Every row gives one point. The points of each table are mixes of a few directions, plus a little noise. How many directions does each table use, and how many do they share? Where both have some left over, give the other angles between the two spaces (their principal angles), to ten degrees, smallest first.

First:
[[ -5 -93 -56]
 [  3  37  22]
 [  3  49  30]
 [ -1 -24 -14]
 [ -2 -22 -13]
 [  4  70  42]
 [ -1 -17 -10]]
Second (7 x 3):
[[-84  49  34]
 [ -7  13  35]
 [ 52 -41 -55]
 [ 27 -14  -3]
 [ 33 -25 -33]
 [-10  15  36]
 [-13   2 -14]]
Directions: first 1, second 2, shared 0; angles 40

First (7 x 6):
[[  3  -9  -2   1   5   4]
 [-27  62  15  -6 -38 -28]
 [-38  88  21  -7 -54 -39]
 [-12  27   6  -2 -17 -13]
 [ 38 -88 -21   8  56  39]
 [ 37 -86 -21   8  54  38]
 [ -3   5   2  -1  -3  -3]]
Second, 8 rows:
[[  4 -11  -5  10   8  12]
 [ -1   3   1  -3  -2  -3]
 [ 11 -28 -12  25  21  29]
 [  1  -1   0   0   0   1]
 [ 26 -71 -30  63  54  73]
 [  9 -26 -10  22  19  26]
 [-26  70  29 -63 -54 -72]
 [-23  62  26 -56 -48 -65]]
Directions: first 1, second 1, shared 0; angles 30

First, 7 rows:
[[-79 -37  50  22  73 -13 -42  70 -52]
 [ 32  23  -6   4 -48 -23  18 -56   3]
 [  7  10   0  -4 -51 -27  48  13  10]
 [-12  -7   4  -2  49  23 -47 -12 -15]
 [ 40  18 -44 -37 -13  45   7 -28  39]
 [ 32  35 -23 -38 -63  -5  40 -33  18]
 [-17 -41  18  56  48  -2 -26  43   0]]
Second:
[[ -2   8 -39   6 -31  54 -21  20 -13]
 [-13 -37  41   3  27 -48  18  -9  19]
 [ 23  27 -48   0 -42  64 -15  28 -28]
 [ -4  20  25 -10  32 -44   8 -34  13]
 [ 30  40  42 -22  41 -72  31 -40   2]
 [-27  29  10  -8  32 -30 -12 -45  21]
 [ -8 -87 -30  31 -58  75  -9  80 -14]]
Directions: first 4, second 3, shared 0; angles 40, 60, 60

First:
[[  24  -13   61   24  -23   -1   58   20  -35   -6  -12   55]
 [  37  -11   30  -35   22   21   70  -21  -23   -7   -3    0]
 [ -14   53    1  -18    4   28  -52    6   55    0  -12   22]
 [  -9   65  -34  -20   -1  -19  -63    7    9    2    2    0]
 [  14  -27   -9   70   31  -24    3  -14  -23  -20   27  -27]
 [ -11  -48   -7   27   24   10   19  -12    4   -5   13  -18]
 [ -68   58  -62  -28   27   -6  -64   25   16    1    9   45]
 [ -12   47  -29  -16   21    2  -48   -3   23   -4    5   -2]
 [  21  -72   34   48    4    7   59  -12  -17   -7    6  -16]
 [  18  -53   16  -51 -109  -17   19    5   -9   45  -35  -58]]
Second, 10 rows:
[[-17 -28   1  -1   9 -67 -16 -15   2  58 -18  23]
 [-47   4  21 -18   0  -8 -35 -36   6   7   9  33]
 [ 45  -7 -22   3  33 -54  33  48   0  30  -1 -33]
 [-32  43  22  14  21  50  14  30 -47  19 -19 -21]
 [-18  30  22  11   7  18  36   7  16 -41 -34  11]
 [ 10 -19   6   6  -6  -6  14   9  20 -20 -54  -3]
 [-23  35  -2 -48  -3  67 -68 -27 -22 -24 121  -8]
 [ 61  11 -27   9  21 -44  64  37  34 -31  18 -16]
 [-16  -9 -17  38 -56  37 -18 -65 -34  29  40  43]
 [ 37 -61  -5 -15 -24   7 -24  12  25 -28 -63 -29]]
Directions: first 6, second 6, shared 0; angles 40, 50, 50, 60, 80, 90

First:
[[ 25  16  14 -52  37  30  -3  -1  57  29 -49 -15  29 -21   0 -68  33 -29]
 [-33  -4 -26  23 -25 -12  18  -3 -29 -20  10   8   0 -14 -12  55 -15  -1]
 [-25   3  -5  13 -14   2  10   0  -6  -8   0   7  -6 -15  -6  21  -6  -4]
 [ 28 -24 -39   7  -5 -41  -7  -8 -50 -15  35  -6  22  39  -2  48 -16  24]
 [ 30   3  48  -7  20  16 -25   9  31  22   1  -2 -26  24  22 -67  11  11]
 [ 10   2  -3 -15  11   3  -1  -2  11   7 -11  -6  13  -3  -1 -13   9  -7]
 [ 16  -8  40  28  -4  -3 -23  11  -6   3  34   8 -47  39  23 -24 -12  30]
 [-16  -1 -13  10 -13  -6   9  -2 -13 -10   3   3   0  -8  -6  26  -7  -1]
 [-51 -21 -43  68 -57 -42  21  -3 -84 -48  55  20 -21   8 -12 121 -45  27]
 [ 16  32  26 -74  48  53   2  -1  91  42 -80 -17  37 -49  -4 -99  50 -51]]
Second (8 x 18):
[[-72  14 -25  19 -33  11  39  -2  -8 -22 -19  14   1 -59 -25  59  -8 -27]
 [-69  11 -24  21 -33   8  36  -2 -12 -22 -15  14  -2 -54 -22  59  -9 -23]
 [-45 -15 -19  65 -50 -29  13   2 -64 -38  50  20 -35  10  -5  88 -39  26]
 [ 13   9   6 -29  20  15  -2  -1  30  16 -27  -9  17 -13  -1 -35  17 -16]
 [ 53  -1  19 -33  35   5 -24  -1  28  24  -8 -14  12  27  14 -61  18   4]
 [ 70 -10  25 -26  37  -5 -36   1  18  25  10 -15   4  51  22 -64  13  19]
 [ 78  -6  27 -40  46   2 -38   1  32  32  -2 -20  11  45  22 -82  21  12]
 [-27  -2 -11  24 -22  -7  12   0 -22 -15  12   9 -10  -8  -6  38 -13   3]]
Directions: first 3, second 2, shared 2

First:
[[ -22  -27  -43    7   -9   14   12  -20   11    1   40  -27  -22   -3
    27  -55    2   45  -19   39]
 [   3   -4   15  -42   59    5   -8  -11   14  -63   -9   30   15  -18
   -55  -36   -7  -47   -8  -15]
 [ -26   49   16   -9    8  -35  -10   -4   41   29    3   16   38   -9
     6   23  -32  -15   -7    6]
 [  54  -21   24   64  -49   52    9   44 -121   -3  -74   -5   -7   24
   -25   14   45  -48  115  -19]
 [ -25   -1  -21   18  -10  -18   -9  -18   24   76    5   22   25  -14
    -3   -7  -12   10  -45   -1]
 [  -4  -28  -32   13    0   12    3    5    9  -30   29  -31  -37    1
    44  -30   -1   32  -11   26]
 [  -6    0   -6  -26  -14   -4   13  -23    9   17   25  -13  -11    8
     1    9   10   43  -26    4]
 [   3   46   37  -13  -17  -16    5    4   -7   18  -14    3   22   12
    -7   52   -2   -9   32   -8]
 [  13  -22   -4    2   29    9  -11   14    2  -43   -8    7  -13   -8
    -4  -16   -2  -22   -8  -12]
 [  10    9   13  -13    3  -18   -5    9   17   -1    3   -2  -11    7
    15   47   -2   12  -24  -20]]
Second (10 x 20):
[[  2  -2  -1  11  14 -22 -24   9  17  31 -17  32  14  -6   4  37 -19 -28
  -48 -44]
 [ -9  -1 -12   1  10  -4  -3  -7  26  -6  18  -4  -5  -6  15 -20  -8   8
  -12  14]
 [ 18  16 -18  -3 -59   7  20 -67  -9  73  37 -17 -24  59  38  39  23  26
    8 -25]
 [-11 -12  15 -22  13  11  10  17 -26 -31 -20   3  18 -25 -54 -29   9   5
    9  18]
 [ 13  27  27  28   0   2   0  31   6 -32 -14 -16  -1  -7   9 -11   6 -10
   74  40]
 [ 32  35  38  21 -40  13  16  10 -37   4 -22 -20  -3  24  -3  25  31  -5
  100  18]
 [-13  17 -31  -2 -11 -17   2 -66  66  59  57  -4  -9  16  36 -18  -5  31
  -32  14]
 [-18 -42 -25 -41   4  22  17 -12 -36 -29  15 -10  -9  -3 -22 -27   4  26
  -41  -5]
 [ -7 -10 -13  24  41 -21 -32  35  43 -25  -3  14  -3 -20  38   3 -37 -28
  -43 -12]
 [ -5 -29  20 -18  27   8  -5  52 -49 -44 -51  21  23 -32 -60   2  -3 -23
  -16 -19]]
Directions: first 6, second 5, shared 3; angles 40, 40
